Each row is a point. Any point is a mix of the corners, with weights that add up to 1. It lies inside the corners' shape when no weight is negative. Say inside or outside, and name the corners with a negative weight.

Corners:
(1): [-47  44]
(2): [ 18 -39]
(3): [ 38 -18]
Points:
[-42  45] => outside (2)
[ 36 -39] => outside (1)
[-5 21] => outside (2)
[-32  31] => inside
[ 38 -28] => outside (1)
[-41  52] => outside (2)
[ 21 -29] => inside
[-48  42] => outside (3)
[ 26 -13] => inside

Corners:
(1): [-38   3  14  14 -10 -31  -3  -7   9]
(2): [  0  35  -7   5   7 -29 -26  23 -19]
(3): [ 19   8  34 -24   6  -8   8 -45 -13]
(4): [-23   3  12   1 -23  47   2 -25  11]
(5): [  8  16  -6   1   0  19  37 -18 -24]
(6): [ 30 -19  57  -8  39  29  26   7  16]
(7): [ 11  -8  23 -43  -2   9   4   5  21]
(8): [  2  20   6  14 -19 -35 -14  30 -50]
(9): [ -1 -10  36 -10  42  42  30 -11 -29]
(10): [ 31 -33  18  18   8 -35   1 -12 -22]
Points:
[ 19   0  31 -40  24  60  27 -31   9] => outside (1, 8, 10)
[ 11 -10  28  -6  10   4  12  -5  -5] => outside (2)
[  9 -11  20  -7   3   1   6  -8  -4] => inside
[ 3  0 26 -1 12  0  6  3  0] => inside
[ -4   3  13  17   0 -12   4  13 -20] => outside (3, 7)
[ -8   0  14   1  -6  -5   6 -13 -13] => outside (2, 6)
[ -7 -12  22   5   1  28  19  -8  -5] => outside (2, 3)

Corners:
(1): [ -7  17  32  29   8  -5   4 -37  42 -48   1 -31  17  16 -17 -17  11  13]
(2): [-36  15   9  11  31 -48  -5 -20  19  15 -50 -28  -1  -2 -22   2  -8   4]
(3): [-16  -1  11 -19   4 -35 -12  33  -9  31  27  39 -26  24  24 -40  35 -28]
(4): [ -6  12  30  -3 -13  -1 -33  -9 -20 -34  -5  32 -37 -35   9  21  16  57]
(5): [ -8  -5   8  46 -22 -36  21 -22  56  -2 -14 -19  22 -15   6 -14   2  -6]
(6): [ 12  16   6  42   7 -25  -9 -48   7 -35 -55  11  22   4   0 -46  -8  -3]
(7): [-23  28 -27  -1  27  -8  18  -8  31 -20 -23 -24 -10 -13  32 -10  17 -15]
(8): [  3  31   8  12 -25  -3 -30   2 -35 -28  12  30  27  13  24  27  14  59]
(9): [ 12  25   2 -46 -17 -11 -39 -46  -9 -17  12  15   9 -28   1  25  17  54]
(10): [ -8  -8  -4   2  -6  21 -34  35  35  31   5  25   5  23  23 -23  17  19]
(11): [  5  -3 -29  36   9 -42   0 -19  53 -25 -22 -17 -23  10 -33   0   4   7]
(12): [ 10  21  -3  -8  -6  14  -9   4  -2  10  23  35 -10   1  16  10 -26 -24]
(13): [-25 -23   0 -10  -1 -12  16  -8  -7  20  14  33 -10  20  32 -28 -21  13]
(14): [  1   0   3 -27 -55   6 -31   8 -32 -53  16   9   4 -24 -20  12 -11  16]
(15): [ 10   5  19  13  24 -10  21 -44  43 -18 -59 -36  -6  19   2  10  25 -13]
(16): [-18  -7   3  32  32 -10   9 -40  42 -33  -5  18  15 -14 -26 -10  42 -22]
(17): [  6  20  11 -16   2 -10  38  27  -5  22  -2  60   5  10  -7 -24  10   4]
(18): [  9   1  -1  12   6  -5 -13  21 -30  47  38   4  -7 -12 -15 -20  17   0]
(19): [ 26 -23  15   2  38 -19 -17  33   9   2  14  19   8  -9  21  -7  -4   7]
Points:
[ -7   6  19   2 -10  -8 -11 -12  -4   0   7  22   2  -8  -8 -26   3   0] => outside (7, 8, 11, 15, 19)
[ -2  14  17   8   8 -10   3 -19   6 -17 -12  -2  13  -7  -3   1   0  12] => outside (3, 10, 11)
[-10   3   4   8   9 -15   1 -13  16  -9  -6   9   1  -1  -1 -10  14  -2] => inside
[ -4  29  14  -9  -9   8 -37   6 -32 -14  22  26   4 -14 -11 -11  19  18] => outside (5, 11, 13, 15, 19)

Corners:
(1): [ 26 -18  35  28  -9 -19  -8  -4  26 -29 -45   4  21  52  -5 -30  30 -12
  12 -10]
(2): [ 23 -32   4 -11 -18 -17   2  -6  -8 -39  25  -3  -4  47  -2 -45  21  17
 -30   0]
(3): [-10  39  -6 -24  13  15  21 -28 -16 -22   1 -15 -28 -37  -7 -43  -7  27
  14  36]
(4): [ -9 -26  39  40  -2  -8  22  -4 -12   3 -17   9 -36  50   4 -30  -3  17
 -28   9]
(5): [-18  11 -28   0 -26  31 -15 -27   2  -5  -4 -11 -21 -16 -19  -7  23  11
  14 -11]
(6): [-20 -19  42  13  -5  16  -7   8  38  30 -22  33  24  26 -22 -29 -15  13
 -10 -15]
(7): [ 28 -34  26 -31 -33   2 -25 -37   5 -35 -13  16  12 -18 -40  13  41 -19
  28 -16]
(8): [ -4  23  -7  36 -46 -36  42 -10  19  10 -11  22   8  25  -9  11 -40  25
  -7  10]
(9): [  6  23   1 -19  12  -3  32  11  20  31  16  11 -38  34  34 -17  10 -33
   0  -9]
(10): [ 14  60  -5 -14 -25  24 -11   3  13 -24  34   2  -4  27  43  23 -42  12
 -36 -27]
(11): [-23 -13 -18  26  20  23   8   2  14   6  17 -25  10 -28 -22  -7 -30   7
  15 -23]
(12): [-22  17  13   1  -7 -19  -7  10  -1  40  15  19   0   2  -5 -11 -38 -24
  13  40]
(13): [ 12 -20   5  39 -27  14  16  -3  30   2  37 -14 -20 -10   8   8 -14 -10
  13  31]
(14): [-30 -32  43  20 -53 -30   6 -29  32 -10  -8 -12 -25  32 -23 -42  32  27
  39  -2]
(15): [-23  37 -14 -31 -23   1  21 -17   7 -49 -21  33 -12  -8  13 -23  -3   3
 -33  16]
(16): [ -8  15  22  -8  -3 -35  34 -27 -13   0  17  -6  24  -6  11  21   1 -11
   7  28]
(17): [ -7 -23   4 -23  -4  -6  21 -18  -7 -22   3 -16  -7  47   1 -29 -28  20
 -31  28]
(18): [ -6 -14   0   8 -30   8  27 -38 -21 -27 -24  32   1  13  25 -49 -12   6
 -34  11]
(19): [ 37 -20  33 -23   9  31 -10  15 -15  46 -46 -36 -29 -21 -12 -47   5 -31
  -2   8]
(20): [ 12 -31  28 -14 -11 -40 -27  26  27  23  -2   2 -11  46  12  10  11  12
  23 -25]
(21): [ 52 -13  34 -22  19 -42 -20 -31  34  28 -43  31  16 -24 -14 -19   9 -38
 -17 -32]
Points:
[ -6   0  -1  -4 -23  -1   2 -11  11 -13   5   9  -1  15  -5 -13  -6   8
   2   3] => outside (4, 16, 19, 21)
[ -2  -3  18  -2 -16  -7   4 -12  10   0  -7   5  -7  15  -3 -20   0   5
   0   4] => outside (11)
[ -5  -6  11   5 -16 -12   3 -16  11 -12   2   9   9   8  -8  -7  -8   7
   1   4] => outside (9, 19)
[ -4   3   0  -5 -17 -14  12 -20   5  -3  22  -5  -3  -1   0   2  -6   4
   8   6] => outside (1, 4, 6, 15, 19)
[  8 -11  19   8 -10   2   6  -8  12   5  -4  -9  -7  16 -11 -20   0   5
  -1  -4] => outside (12, 15, 18, 20)
